Rows are points. Two turns around zero, p and q, are shown by what they do to some points. Where does a point land after both, in the order given? Backwards means that the second turn is done in reverse. Each puzzle has new turns, and all numbers are rounded.

Turn p:
[-21 -3 -26] -> [-4 29 -16]
[-24 22 -9] -> [-13 28 13]
[18 -2 -15] -> [23 1 -5]
[-20 -14 7] -> [-22 -1 -13]
[35 0 21] -> [19 -34 13]
[11 -3 22] -> [-3 -23 7]
Turn q:
[-1 48 -14] -> [19 22 -41]
[-3 0 -19] -> [5 -14 -12]
[-6 -25 -3] -> [-11 -20 13]
[-4 -12 21] -> [-16 7 17]
[16 -10 16] -> [4 7 23]
Where do these land?
p, then q: [-7 23 33] -> [-35 13 15]
q, then p backwards: [17 -37 -7] -> [24 17 29]
p, then q: [11 1 -17] -> [20 4 2]
q, then p: [-4 3 -22] -> [13 2 -19]
p, then q: [-16 10 13] -> [-21 8 -5]

Turn p:
[4 2 -10 8 -7 -7 -8 -4] -> [-10 -6 -14 4 -2 -1 0 -4]
[-7 -10 -5 3 3 8 2 8] -> [2 -7 8 10 2 -1 6 8]
[2 -7 -3 6 2 -9 -2 -17] -> [-11 3 -2 5 3 -1 4 -17]
[-1 7 2 5 -1 -30 -3 3] -> [-11 6 -8 -2 -8 -22 -13 -7]
[-10 12 -10 -17 -4 -10 9 2] -> [-12 0 3 -21 7 -9 -4 11]
[0 6 -3 7 13 11 0 6] -> [8 4 -3 10 11 3 -3 10]
[4 -1 -8 4 -3 9 7 7] -> [7 -7 -5 2 4 -1 9 8]
[-3 -1 48 9 -6 11 -6 -13] -> [15 31 9 5 -30 20 4 -12]
[2 -6 -9 -16 0 10 -6 3] -> [1 -16 8 -5 6 10 -4 3]
[9 -3 -1 -9 3 6 7 3] -> [11 -6 4 -7 7 1 2 -1]
Turn q:
[4 -5 -2 -11 2 7 11 -10] -> [5 -16 -10 4 -1 -7 -1 1]
[-2 8 -5 9 17 -1 -5 -11] -> [-4 4 -7 11 8 8 -4 -16]
[5 -2 11 -9 -17 -3 6 9] -> [9 -3 8 -15 -8 -9 7 9]
[-18 16 -19 17 1 -5 -5 -11] -> [-16 12 -17 -3 -1 23 -7 -11]
[-7 6 -3 -3 8 13 -14 -9] -> [-10 -7 1 2 10 4 -17 -9]
[15 4 4 14 9 15 5 14] -> [-3 -9 19 15 2 10 15 0]
[-6 -12 13 -3 -7 -7 10 10] -> [-2 5 2 -6 -8 -18 11 9]
[1 -3 2 -18 -6 -12 4 11] -> [11 3 -2 -13 6 -10 6 13]
[8 -5 13 -3 -13 -11 4 2] -> [14 5 6 -8 -11 -10 6 2]
[0 -6 -15 8 4 5 -17 -4] -> [-5 6 0 12 2 11 -18 4]
Where do these land?
q, then p backwards: [-4 -6 6 -4 -14 6 -18 -11] -> [-2 4 10 -14 3 -15 -12 9]
p, then q: [-9 -1 3 -14 -4 8 -4 8] -> [-2 -3 16 -5 0 -11 -1 7]
q, then p: [3 5 -15 11 12 1 20 -1] -> [1 -2 -3 9 14 -2 23 9]
q, then p: [4 0 -2 15 -2 -5 -1 17] -> [12 12 -3 -5 -4 1 5 14]
p, then q backwards: [-2 -1 -6 -16 2 9 -21 -6] -> [1 13 -13 3 -4 18 -12 -2]
p, then q: [12 -2 -5 3 -9 -10 14 9] -> [17 7 -15 1 -1 -3 4 9]
q, then p: [-7 5 3 -14 -5 9 -15 -8] -> [-7 -6 11 3 -3 9 -17 -9]
q, then p: [16 -1 3 2 9 -15 1 9] -> [16 10 -13 -3 7 -6 2 -4]
q, then p: [-7 -12 3 15 12 0 23 -8] -> [-17 4 -10 4 2 -16 22 5]
p, then q: [-3 6 -1 9 0 -19 10 4] -> [6 16 -12 -10 4 5 4 -2]
q, then p: [-2 8 12 -7 -1 17 -9 -12] -> [-10 0 14 5 -7 9 -4 -17]

Turn p:
[7 -4 13 1 2 48 37 -11 -4 -4 13] -> [-7 -35 -13 3 37 26 -23 -1 3 -1 12]
[2 -12 -11 6 -24 5 -26 -2 -3 1 -13] -> [21 14 9 -18 -9 7 -10 5 0 -5 -20]
[-8 -4 16 -30 5 18 -2 11 -8 -15 -12] -> [-5 6 -17 14 25 7 7 -1 -12 -14 -23]
[-7 1 -1 12 30 17 9 27 -2 -29 -19] -> [-2 7 -35 -18 27 6 30 -7 1 3 7]
[-20 -12 18 8 23 -16 -14 9 9 -4 46] -> [-9 -8 -7 30 -24 13 30 25 23 17 4]
[7 18 9 -5 -3 -12 20 8 -9 -9 -2] -> [-20 3 -4 3 8 -9 -3 -6 -20 14 7]
[-6 -5 -1 -11 -26 -20 4 -10 -3 -1 5] -> [9 8 19 16 -8 -2 -11 2 -18 10 -3]
[4 -1 0 5 35 -36 22 -33 -14 3 -28] -> [1 14 12 13 19 -41 3 -37 25 18 17]
[16 20 -30 -28 -16 -6 -3 10 -13 5 2] -> [-7 23 -3 -1 -10 -14 -24 10 -26 -24 10]
[8 -19 0 18 23 -18 8 -2 -1 19 0] -> [9 -11 0 -1 -2 -28 6 4 26 15 9]
[13 14 -27 27 3 -3 -19 -17 -10 19 19] -> [-2 8 3 -17 -34 1 -24 1 29 -3 20]
[5 -24 13 -3 -22 -11 -23 -21 41 -1 -11] -> [16 -5 53 -5 0 6 17 9 3 -6 -25]
[-7 9 26 28 8 6 -19 25 14 7 -5] -> [-14 -18 -13 -23 -17 6 27 -2 8 10 -22]
[-13 18 -25 -27 -38 28 6 5 3 9 6] -> [10 -6 -4 3 -11 22 -27 -1 -41 -33 4]
Turn q:
[26 -30 12 -18 10 -32 -10 7 -28 -13 -7] -> [-6 21 35 -6 -18 21 31 -5 -23 3 19]
[-7 -24 3 -35 -5 -18 -27 4 -1 -14 3] -> [-13 26 12 3 -36 -5 15 -21 6 2 12]
[19 27 1 -2 -3 11 1 -34 11 4 17] -> [6 2 -26 3 7 4 -35 -9 -27 -1 0]
[-13 -5 -22 27 -16 2 0 -10 5 1 21] -> [28 -23 -8 13 3 0 -5 -20 14 1 -5]
[-11 5 -8 2 -22 29 8 -5 -2 19 -13] -> [-1 -7 -11 10 28 -32 -3 0 5 6 1]
[-20 18 -19 6 -18 2 23 12 3 -8 -9] -> [12 -12 -6 20 4 -14 -5 26 22 -9 8]
[-6 19 -4 3 20 19 2 -16 22 28 22] -> [-7 -11 -43 -18 13 6 -19 -11 3 -1 -10]
[26 14 -24 18 18 34 21 -8 19 27 4] -> [22 -11 -40 -25 37 -5 -4 8 -16 -12 -13]
[-24 2 0 30 -5 16 0 -2 -8 -9 -25] -> [7 -1 18 14 27 -6 -7 9 25 11 -18]
[-26 5 -4 10 -11 -24 5 -2 -6 13 -19] -> [-8 -12 17 10 14 2 -6 -1 27 -10 20]
[18 -14 17 -37 35 -18 -16 11 -26 -29 13] -> [-18 36 6 -3 -37 35 29 5 -21 13 3]
[9 23 -2 16 -7 9 -14 17 10 12 -1] -> [-7 -13 -5 5 9 -8 -4 1 -6 -26 -24]
[0 -12 13 -3 -2 -9 3 4 21 -16 -18] -> [3 9 22 -17 -15 -10 -9 10 8 -1 0]
[10 -28 39 -18 4 -20 4 21 -22 -14 11] -> [-21 -3 29 -8 -34 12 25 8 -19 24 9]
Where do these land?
p, then q: [15 -1 15 4 -23 -4 15 2 -6 -13 -12] -> [-30 8 0 -4 16 11 13 -6 1 4 5]
q, then p: [-11 13 9 -22 16 8 16 -18 -24 15 -14] -> [-2 -12 -30 13 -28 4 10 -4 10 -15 18]
p, then q: [-24 -23 -7 7 1 5 -1 -23 -2 -22 -3] -> [7 -2 -16 -19 18 0 -14 5 -27 -2 -18]
q, then p backwards: [20 19 -8 -1 25 -10 16 -7 26 -29 -19] -> [17 -15 -37 -5 -24 17 -27 6 -10 -9 8]
q, then p backwards: [-5 -19 -12 18 0 -10 -21 -24 -3 21 -7] -> [-8 6 0 7 10 11 11 -32 4 -9 -29]
p, then q: [17 10 -5 21 22 -14 24 21 -18 19 16] -> [4 -21 -13 2 -21 3 16 -30 21 -19 22]
q, then p: [4 7 -22 -14 14 -23 18 -11 -8 21 19] -> [7 0 -10 9 4 26 -16 23 7 -13 29]
q, then p: [-30 -29 20 18 -12 8 -21 -26 -23 -12 -14] -> [-14 -39 22 1 -15 -13 4 -29 30 0 -19]
p, then q: [-17 13 22 -28 26 -7 -26 25 24 -27 14] -> [21 -23 -2 13 16 -5 -5 51 30 17 4]
q, then p: [11 -8 -3 17 -17 -6 -10 23 15 9 -16] -> [-5 12 14 11 26 -6 16 1 -5 21 -10]
p, then q: [12 -2 -27 -24 -15 26 -8 26 -9 12 8] -> [10 23 7 31 -19 1 29 9 -3 -15 -16]
p, then q: [-30 18 -19 0 -19 7 -10 7 6 -10 29] -> [13 -13 -11 34 8 -24 6 2 -17 15 -16]
p, then q backwards: [23 18 13 0 9 -9 -11 -17 15 4 9] -> [-17 -2 22 -5 -4 -17 -12 16 1 8 -18]
p, then q: [16 -14 24 5 -25 28 20 20 9 13 -11] -> [-11 28 15 -18 5 -2 44 -7 4 11 8]
